Rows are points. Examples show where two turns around zero, p and q, send a point. Where does a point land after both, in the order given? Backwards means that the second turn is done in reverse. Each puzzle has new turns, and all numbers are rounded.
In the rows, zero is written as 128.

Turn p:
[ 68 142 137] => [ 71 141 149]
[127 153 152] => [132 147 156]
[137 157 101] => [134 162 106]
[176  48 153] => [176  44 128]
[132 140  97] => [128 146 100]
Turn q:
[104 115 129] => [105 114 129]
[162  71  49] => [157  84  39]
[119 134 180] => [124 126 181]
[147 165 143] => [147 164 146]
[109 155 139] => [109 152 144]
Where do these land?
p, then q backwards: [159  68 134] => [154  65 128]
p, then q: [ 80 151 121] => [ 80 149 141]
q, then p: [165 154 172] => [175 140 169]
p, then q backwards: [109 139  85] => [108 144  87]

Turn p:
[127 148  43 151] => [130 178  57 152]
[161 147 150  96] => [167 135 158 106]
[ 97 124 128 185] => [ 85 123 122 176]
[102  49 153 173] => [ 84  46 116 156]
[154 146 109  94] => [164 151 121 103]
[152 143 153  99] => [157 131 159 107]
[103 139 160  98] => [109 131 163  96]
Turn q:
[ 58 129 164  90] => [ 56 156 166 116]
[161 116  64 116] => [153 108  70  95]
[181 127 114 179] => [187 102 109 160]
[ 96 150 100 167] => [109 142  91 172]
[130 144 172  91] => [128 157 175 104]
[143 102 154 124] => [136 104 158 120]
Where do these land?
p, then q: [195 167  49 136] => [214 155  65 137]
q, then p: [119 156 158 183] => [123 128 146 195]
p, then q: [127 116 125 115] => [124 123 125 111]
p, then q: [102 136 137 185] => [102 124 126 186]
q, then p: [111 150 121 100] => [120 162 136 111]
q, then p: [117  74 136  76] => [103  99 138  63]
q, then p: [125  97 170 102] => [114  97 167 101]

Turn p:
[167 122 109 101 154 195] => [183 102 114  84 151 166]
[156 132 139 120 153 109] => [146 137 142 130 159 108]
[150 141 135 106 119 136] => [155 146 136 115 125 132]
[ 99 119 125  69 109  85] => [104 157 132  85 100  78]
[106 141 100 155 114 106] => [ 98 141  96 154 120 125]
[134 128 161 225  81 110] => [120 117 143 235  95 139]
[ 56 155 124 100 151 140] => [ 63 143 130  81 135 154]
[172 123  99 100 143 149] => [177 124 104  99 148 127]
[112  91 161 177 128 122] => [106  83 155 171 118 122]
Turn q:
[166  93 120 120 111 187] => [153  85 130 121 110 189]
[114  90  85  94 141 163] => [114  96  79  96 133 165]
[183 119 121 104 122  92] => [190 133 121 105 112 110]
[114 131 119 137  76 116] => [118 127 117 155  83 114]
[ 91 105 155 158 143  98] => [105 105 138 149 158  82]
[ 91 171 135 186 144 118] => [ 92 166 143 181 159 113]
[138 186 162  97 159 122] => [125 183 169  87 141 123]
Where do these land?
p, then q: [108 152 128 146  76 149] => [107 131 134 162  87 162]
p, then q: [100 134  68 159 172 135] => [ 99 121  64 126 171 150]
q, then p backwards: [103 167 135 127 152 130] => [106 164 136 118 144 105]
p, then q: [153 107 135 121 150 106] => [154 127 131 119 150  99]
q, then p backwards: [150 153  71 137 119 152] => [141 174  98 148  99 154]
p, then q: [113 138 190 140 139 171] => [104  90 188 119 133 153]
q, then p: [121  78 173  64  91 103] => [137 129 148  98  68  52]
p, then q: [177  95 125 129 124  78] => [182 140 122 148 140  79]

Turn p:
[119 111 115 128 165 144 135 107] => [113 109 102 135 150 139 141 104]
[140 128 118 104 165 126 138 125] => [139 105 114 119 164 127 134 125]
[117 141 148 134 121 142 134 155] => [118 158 148 129 138 135 130 142]
[152 130 162 123 122 159 127 131] => [142 139 153 120 133 169 124 123]
[107 106 123 124 100  81 126 123] => [106 102 136 127  95  93 115 144]
[139 139 140 131 133 157  96 147] => [143 155 122 138 137 160 108 137]
[111 145 122 147 107  86 127 108] => [124 131 135 132 100  79 116 113]
[130 107  95 149 124  82 145 118] => [129  94 121 149 104  85 150 129]
[137 144 128 112 116 174 124 138] => [139 158 120 103 132 162 134 135]
Turn q:
[138 122 129 105 225 123 115 134] => [165 123 116 124 215 117 106 106]
[131 136 138 119 108 132 160 117] => [116 131 125 127 117 136 166 125]
[134 136 140 110 144 148 120 143] => [135 129 135 106 154 140 128 141]
[126 119 125 107 104 134 116 110] => [125 116 128 107 105 144 126 113]
[140 144 147 108 109 113 120 125] => [140 132 145 101 113 118 146 123]
[134 131 122 178 124 138 135 125] => [127 153 125 168 116 136 120 144]
[131 136 118 124 104 124 117 119] => [128 133 124 114 101 127 125 125]
[ 92 140 134 105 116 121 129 121] => [ 94 125 137 104 125 117 133 111]
[130 134 107 141 118 128 151 145] => [117 129 106 141 120 119 137 152]
[124  81 121 183 128 120 117 143] => [134 107 141 187 115 127  93 143]
Where do these land?
q, then p backwards: [119 132 130 146 142 116 113 130] => [122 145 142 137 133 112 117 132]
q, then p: [149 154 117  76 157 138 165 152] => [134  95 104 110 180 112 167 147]
q, then p: [141 130 154 145 126 111 124 126] => [143 132 160 134 126 126 126 117]
p, then q: [117 121 124 154 136 110 131 119] => [121 133 133 154 113 116 124 115]
p, then q backwards: [ 81 105 153 125 107 139  97 139] => [ 83 135 111 155 103 163 115 132]
p, then q backwards: [151 104 122 137 138 126 117 129] => [144  97 124 136 127 132 137 129]
q, then p: [147 122 126 145 138 128 154  92] => [143 141 121 134 116 125 159  94]
q, then p backwards: [111 137 121 132  90 140 123 138] => [106 110 131 121  93 129 123 134]
q, then p: [132 112 121 138 125 108 153 131] => [124 119 133 148 111 114 149 127]
q, then p: [149 156 108  63 141 125 135 128] => [144  86 100  83 153 117 145 141]
q, then p: [112 135 132 148 109 167  96 123] => [119 171 124 117 126 153  99 135]

Turn p:
[ 69 151 125 103 105  94 126 156 111] => [ 70 174 123 142 146 103 118 152 132]
[115 101  88 125  58 153  94 116 136] => [119 133 119 180 116 165 106 120 195]
[ 92 121 160 131 156  95  82 170 139] => [ 92 100 135 145 175  91  92 141  98]
[169 197 141  99 191 110 123 130 151] => [179 155 128  78 186 124 124 135  74]
[125  93  61 202  84 166 171  78 149] => [173 115 144 195  59 148 191 131 185]
[174  95 137 158  87 116 169  91 149] => [174 113 150 111  69 107 131 117 177]
[164 171 174 100 192 123 144 162  95] => [122 130 127  46 152 131 128 138  56]
[126 146 144 121 164  96  86 128  70] => [102 147 140 126 130 132  87 113  57]
[ 94  70  99 103 124 129 132 100 129] => [117 124  74 169 103 112 132  98 147]
[105 103 143 156  80 184 145  83 151] => [124 105 152 149 112 139 174  83 195]
[175 160 136 111 167 142 137 195 127] => [137 110 115  67 159 155 125 180  93]
Turn q:
[104  87  80 146 122 147 130 107 145] => [ 89 104  96 104 126 167 128 152 113]
[117 160  84  80 152  78  94  91  99] => [115 162 116  63  90  96 134  69 114]
[179 142 189 122  86 111  84 142 190] => [191 106 147 135 154 132  75 106 204]
[122 105 186 177 166 112  92 174  89] => [128  94 198 175 159 121 116  90  82]
[114  72  94 146 152 168 142 141  79] => [103 110 139 118 140 148 161 169  55]
[179 151 131 155 164 139  81  99 165] => [159 136  90 122 174 126  65  98 114]
[116  99 109 154 169 103 150  91 124] => [ 83 108  90 127 150 118 151 106 101]
[175 189 123 105 179 114 189 179 162] => [133 164 114 153 142  20 102 170 148]
[139 133  89 123  78 140 173 176 147] => [137 108 120 131  85 113 126 204 153]
[ 74 125 186 164 102 139  89 118  96] => [127 126 172 174 116 195 135  81 118]
[108 125 147  94 104 152 137 126 149] => [125 152 142 124 131 154 138 148 168]
[109 146 117  71  61 135 174  94  89] => [148 164 115 110  69 146 205 145 161]
Where do these land?
p, then q backwards: [125  63  86 138  96 170 123 120 139] => [112 135 144 171  61 106 154 109 155]
p, then q: [139 158 158 169 175 106 155 102 149] => [162 119 137 141 147  79 184 102 136]
p, then q: [162  76 104 125 116 108 135 164 116] => [139  86 153  91  98 150 103 154 133]
p, then q: [ 73 189 114 154 174 164 157 158 125] => [ 94 154 143 191 128  82 175 165  95]
p, then q: [156 166 136 138 139 115 121 123 170] => [157 135 138 125 168  86 122 117 126]
p, then q: [124  98 152 140 121 185 126 163 125] => [ 85 118 141 117 157 164 149 164 135]
p, then q: [171 132 110  62 132  83  68  50  41] => [204 190  93  92  69 191 104  63  89]
p, then q: [ 95 173 146 112 192 138 160 150 178] => [ 91 143 127 127 146  41 168 135 100]
q, then p backwards: [ 81  83 166 158  80 112 152 149 175] => [101  90 124 169  72 186 101 161 141]
q, then p: [151 115 106 100  77 154 147 124  91] => [129 127 105  72 107 149 132 166 160]
p, then q: [132 155 131 114 107  73  64 104  97] => [158 159 143 138 115 152  85  58 107]

Turn p:
[152 193 105 131  99 136 147 122 133  73 141  68] => [168 199  98 126  93 124 135 130 113  83 109  84]
[108 141 168 115  76 126  98  92 135 103 138 173] => [101 124 149 125  80 142  92  83 128  88 148 159]
[107 153 185 134 144  97  74  87 174 114 187 126] => [ 84 142 187 166 114  99  95 101 165  81 162  93]
[ 65 127 107 162 113 156  90  73 199 106 164 146] => [ 61 137 100 160 108 171 118  87 201  94 154 102]
[116 150 127 132 129 187 171 105 103  99 168  97] => [153 155 124 130 122 177 174 105 100 106 151  81]
[175  97 141 148 159 144 143 165 140 173  70 157] => [164 103 145 146 170 135 124 139 143 192  85 176]
[112 112 115 160 114 130 183 205  96 137 106 118] => [139 106 109 137 122 145 190 187  93 142  85 153]
[146  95  99 162 136 135 137 154  59  93 101 118] => [154  90  83 126 166 144 132 149  71 112  93 125]
[167 128  98 133 154  86 166 140  78 206  82 135] => [141 125 107 124 167  70 148 137  79 213 109 163]
[149  53 111 136  95 127 193 146  96 113 105  90] => [192  62  82 106 119 122 185 138 112 126 102 131]
[151 112 117  81 169  87 135 155 133 143 118 184] => [129 128 146  96 180  94 119 155 141 142 150 191]
[104 165 160  54 172  94  73 104 147 158  92 125] => [ 78 157 194  65 138  87  77 118 148 159 126 114]
[113 139 131 115 104 159  52 116 170 146 191 127] => [100 138 141 155  85 154  73 137 169 129 190  93]
Turn q:
[158 131 159 106 112 115 141 216 133  78 152  95] => [126 109 147 109 140 122 116 230 120  88 155 100]
[124  62 113 143 163 105 118  94 121 143 105 159] => [131  72 114 152 144 112 148  79 131 149  86 137]
[172 114 163 168 130 115 146 107 121 171 134 171] => [173 121 161 168 111 109 166 128 148 160 111 160]
[ 75 141 140  90  88 159  79 147 106 147  95 130] => [ 84 154 143 122  93 151  59 121 107 128  86 113]
[148 174  58 110  80  95  96  66 127 109 116 157] => [156 158  71 113  79  81 109  71  97  86 139 162]
[ 85 132  82 116 181 131 182 135 117 123 149 135] => [ 87 123  98  92 165 160 177 123 103 146 139 155]
[133 170 112 112 139 133 126  80  60 151 159  82] => [151 174 148  83 147 110 117  90  80 175 161 126]
[159 118 154  83 116 135  93 125 181 126 126 123] => [139 113 131 108 116 109  79 139 190 108 124 129]
[118 120 171 125 157  96 119 141 165 131  75 120] => [104 133 129 144 155 100 134 142 175 113  77 100]
[113 154 119 171 167 138 115 123 126  93 162 182] => [121 136 118 177 167 146 134 120 111 112 152 192]
[173 185  86  93 119 162 107 157 138 164 169 121] => [167 165  90  86 107 145  81 170 129 159 158 162]
[ 64  71 130 123  46 146 194  74 122 161 155 119] => [ 78  95 175 107  37 154 172  67 128 158 163 102]
[117  54 144 185 190 175 136 114 162 134  76 183] => [135  75 128 193 166 191 163  88 182 130  66 141]
[180 172 157 110 157 128 137 145  91 117  95  82] => [177 173 154  90 175 113 126 162 115 116 107  98]
[ 98 122 132 185  74  87 132 195 152  70 152  62] => [ 87 118 113 177 118 117 138 189 106  89 198  45]
Where do these land?
q, then p backwards: [101  74 174  83 142 107 154 114  79 164 120 153] => [ 87 113 196 120 146 102 139 133 114 167  63 123]
q, then p: [129 188 146 128 142 152 115 115 134 200 152 121] => [104 190 158 158 105 121 103 129 134 181 144 148]
p, then q: [165 144 166 123 139  81 157 140 150 101 109 120] => [145 139 139 138 140  77 154 148 141  78  97 135]
q, then p: [182 177 179 113  78 125  97  76 102 134 146 110] => [148 156 179 156  88  66  67 112 109  96 141 139]
p, then q: [122 111  79 172  64 182 193 161 110 173 104 129] => [177 124  97 116  53 203 178 125 100 166 106 135]
q, then p: [126 154  74 115 159  80  97 165 134 187  54 148] => [ 98 164  54  88 144 105 112 152 116 184  66 155]
q, then p: [123  74  92 125 176 162 136 161  90  95 139  84] => [155  83 135  98 186 159 138 148 116 160 155  72]
q, then p backwards: [175 157  97  68  64 142 141  74 153 123 105 121] => [146 139 128  56  58 124 141  89 153  76 117 104]
q, then p: [ 72 131 159 118 168 107 109 162 108  99 165 164] => [ 53  97 162 135 169 154 142 146 108 113 121 145]
q, then p backwards: [134  90 117 152 108 170  89 151 188 108 141 161] => [136  79 123 167  87 158  83 140 161 109 153 156]
p, then q: [113 186 158 167 114 166 100  79 152  93 132  79] => [144 194 140 139 127 135 106  80 135  90 163  60]
p, then q: [ 67  93 109 139 171  67 104 148 147  93 165 102] => [ 48  90 100 127 176 128 150 160 129  98 150  86]
q, then p: [155  86 114 161 138 124 172 118 117  97 131 171] => [176  91 112 138 160 141 169 101 123 112 131 159]
